Rows are points. Two turns around zero, p and q, are shown by what they do to some points. Where does a point land after both, in the order given? Backwards means that the second turn is done in reverse. Each puzzle has new turns, and all numbers are rounded.

Turn p:
[0.03 0.32 0.12] => [0.06 0.33 0.04]
[ 0.19  0.10 -0.18] => [ 0.11  0.06 -0.25]
[ 0.15  0.20 -0.15] => [ 0.08  0.16 -0.23]
[-0.26 -0.41 -0.24] => [-0.32 -0.44 -0.05]
[-0.11 -0.21  0.45] => [ 0.07 -0.12  0.49]
Turn q:
[0.17 0.23 0.42] => [0.12 0.12 0.48]
[ 0.17 -0.15 -0.34] => [ 0.18 -0.20 -0.31]
[-0.38 -0.45 -0.22] => [-0.46 -0.23 -0.37]
[-0.18  0.11  0.02] => [-0.11  0.18 -0.01]
[0.06 0.15 0.24] => [0.05 0.10 0.27]
[ 0.16  0.12 -0.13] => [ 0.23  0.04 -0.07]
Where do these land?
q, then p: [-0.15 -0.07  0.05] => [-0.16  0.01  0.06]
q, then p backwards: [0.15 0.16 0.11] => [0.09 0.04 0.22]
q, then p: [-0.10  0.20 -0.08] => [-0.01  0.21 -0.11]
p, then q backwards: [ 0.40  0.23 -0.28] => [ 0.05  0.19 -0.50]
q, then p: [-0.30 -0.52  0.20] => [-0.47 -0.30  0.29]

Turn p:
[-0.13 -0.50 -0.08 -0.33] => [-0.01 -0.31 -0.41 -0.35]
[-0.33 -0.21  0.02  0.24] => [-0.27 -0.30 -0.10  0.19]
[ 0.14  0.48  0.18 -0.10] => [-0.02  0.41  0.34 -0.07]
[-0.08 -0.42 -0.02  0.24] => [ 0.02 -0.45 -0.13  0.14]
[ 0.32  0.20  0.04 -0.24] => [ 0.24  0.27  0.14 -0.22]
[-0.09  0.13 -0.22  0.16] => [-0.04  0.12 -0.10  0.27]
[0.18 0.32 0.09 0.02] => [0.08 0.26 0.26 0.03]
Turn q:
[ 0.38  0.08 -0.26 -0.24] => [ 0.29 -0.02 -0.12 -0.42]
[ 0.12  0.02 -0.26 -0.05] => [ 0.14 -0.07 -0.20 -0.14]
[-0.08  0.11 -0.44 -0.02] => [ 0.00 -0.09 -0.44 -0.10]
[-0.02  0.26  0.10  0.09] => [-0.05  0.28 -0.03  0.05]
[-0.20 -0.17  0.44 -0.09] => [-0.28 -0.03  0.42  0.12]
[-0.19 -0.31  0.43  0.30] => [-0.10 -0.08  0.39  0.49]
Where do these land?
p, then q: [-0.13  0.29  0.02  0.13] => [-0.15  0.23 -0.04  0.21]
q, then p backwards: [ 0.43  0.07 -0.08 -0.07] => [ 0.38 -0.04 -0.02 -0.24]
p, then q backwards: [-0.05 -0.07 -0.13 -0.20] => [ 0.01  0.15 -0.19 -0.06]
p, then q: [-0.12  0.33  0.40  0.06] => [-0.39  0.23  0.25  0.14]
p, then q: [-0.13 -0.61 -0.22  0.08] => [ 0.25 -0.59 -0.17  0.04]

Turn p:
[ 0.09  0.28  0.07 -0.15 -0.39 -0.16 -0.02  0.08] => [ 0.12  0.32  0.03 -0.18 -0.30  0.06 -0.24  0.00]
[-0.31  0.06 -0.01  0.34  0.28  0.27  0.14  0.03] => [-0.33  0.04  0.05  0.33  0.29  0.13  0.22  0.09]
[ 0.38  0.10 -0.11 -0.02  0.01 -0.02  0.03 -0.19] => [ 0.37  0.06 -0.12  0.06  0.03 -0.01 -0.01 -0.20]
[-0.39 -0.20 -0.33  0.21 -0.04 -0.39  0.34 -0.03] => [-0.36 -0.02 -0.14  0.23 -0.43 -0.28  0.39 -0.02]
[-0.11 -0.24 -0.25 -0.13 -0.35 -0.09  0.39 -0.48] => [-0.01 -0.16  0.03  0.00 -0.51  0.10  0.34 -0.49]
[ 0.13  0.09 -0.01 -0.33  0.26  0.34 -0.30  0.39] => [ 0.07 -0.08 -0.25 -0.34  0.42  0.22 -0.19  0.33]
[-0.19  0.08  0.19  0.02  0.41  0.07 -0.44  0.09] => [-0.28 -0.07 -0.01 -0.05  0.50 -0.16 -0.29  0.11]
[ 0.08 -0.13  0.15  0.29  0.11  0.25 -0.38  0.16] => [ 0.02 -0.24  0.12  0.23  0.29  0.05 -0.30  0.27]
[ 0.33 -0.04  0.30 -0.24 -0.30 -0.27  0.24 -0.05] => [ 0.40  0.14  0.30 -0.30 -0.30 -0.13  0.06 -0.08]
Turn q:
[-0.21  0.09  0.58 -0.17  0.11  0.10  0.14  0.14] => [-0.23  0.10  0.55 -0.01  0.03  0.05  0.23  0.23]
[ 0.07 -0.16 -0.35  0.20 -0.29  0.28 -0.21 -0.34] => [-0.02 -0.06 -0.37  0.05 -0.36  0.21 -0.23 -0.39]
[ 0.23  0.02 -0.42  0.20  0.16  0.17  0.13 -0.27] => [ 0.21  0.17 -0.42  0.18  0.06  0.18  0.07 -0.31]
[-0.03  0.41 -0.05 -0.10  0.07 -0.01  0.26  0.23] => [ 0.05  0.41 -0.02 -0.05  0.09 -0.17  0.16  0.26]
[-0.05  0.31  0.31 -0.27  0.14  0.11 -0.16  0.35] => [-0.10  0.24  0.32 -0.25  0.15  0.12 -0.09  0.41]
[-0.02 -0.64 -0.33  0.29  0.05  0.02 -0.18  0.06] => [-0.16 -0.56 -0.45  0.21  0.06  0.17 -0.09 -0.10]
[-0.14  0.18  0.27 -0.26  0.26 -0.38 -0.18  0.25] => [-0.04 -0.02  0.36 -0.25  0.42 -0.23 -0.10  0.25]
[ 0.15 -0.18 -0.14  0.47 -0.23 -0.27 -0.05 -0.06] => [ 0.17 -0.26 -0.20  0.39 -0.12 -0.21 -0.25 -0.11]
[-0.37 -0.17 -0.09  0.22  0.23 -0.23 -0.27 -0.02] => [-0.35 -0.22 -0.07  0.09  0.34 -0.15 -0.22 -0.17]
[ 0.12  0.10  0.01 -0.33 -0.44  0.07  0.41 -0.17] => [ 0.23  0.15  0.05 -0.21 -0.50 -0.15  0.36 -0.04]
[ 0.25  0.06  0.20 -0.25 -0.04  0.15  0.10 -0.17] => [ 0.24  0.09  0.23 -0.14 -0.15  0.20  0.16 -0.05]
Where do these land?
q, then p: [ 0.15 -0.03  0.15  0.32 -0.31 -0.13 -0.24 -0.47] => [ 0.17 -0.22  0.29  0.24 -0.11 -0.08 -0.44 -0.33]
q, then p: [ 0.15  0.01  0.04  0.42  0.38  0.08 -0.19  0.12] => [-0.07 -0.11 -0.08  0.39  0.44  0.03 -0.10  0.16]
q, then p backwards: [-0.07 -0.10  0.18 -0.32 -0.16  0.12  0.22  0.09] => [-0.13 -0.22  0.09 -0.14 -0.11 -0.05  0.33  0.16]
p, then q: [ 0.09 -0.19 -0.46  0.58 -0.14 -0.21 -0.02 -0.26] => [ 0.08 -0.21 -0.29  0.59 -0.26 -0.23 -0.27 -0.23]
q, then p: [ 0.28 -0.03 -0.14  0.12  0.23  0.22  0.08  0.31] => [ 0.10  0.01 -0.26  0.21  0.18  0.24  0.12  0.31]
p, then q: [-0.23  0.04  0.20  0.06 -0.56 -0.21 -0.25  0.09] => [-0.23 -0.07  0.28 -0.18 -0.34 -0.10 -0.47  0.11]
q, then p: [-0.19 -0.27  0.07 -0.57 -0.16 -0.34  0.47 -0.02] => [ 0.14  0.03  0.20 -0.44 -0.41 -0.26  0.56 -0.03]
p, then q: [-0.27  0.15  0.07 -0.18  0.19  0.24  0.34 -0.33] => [-0.16  0.31  0.16  0.00  0.04  0.07  0.43 -0.33]
q, then p: [ 0.07 -0.24 -0.02 -0.32  0.02  0.24 -0.10  0.09] => [-0.01 -0.20 -0.02 -0.26  0.00  0.33  0.15  0.07]
p, then q: [ 0.22  0.31 -0.09  0.07  0.09 -0.02 -0.18  0.19] => [ 0.14  0.18 -0.20 -0.04  0.23  0.06 -0.27  0.11]
q, then p: [-0.20  0.34  0.00 -0.19  0.42  0.01 -0.13  0.19] => [-0.23  0.25 -0.17 -0.26  0.44 -0.08  0.04  0.07]
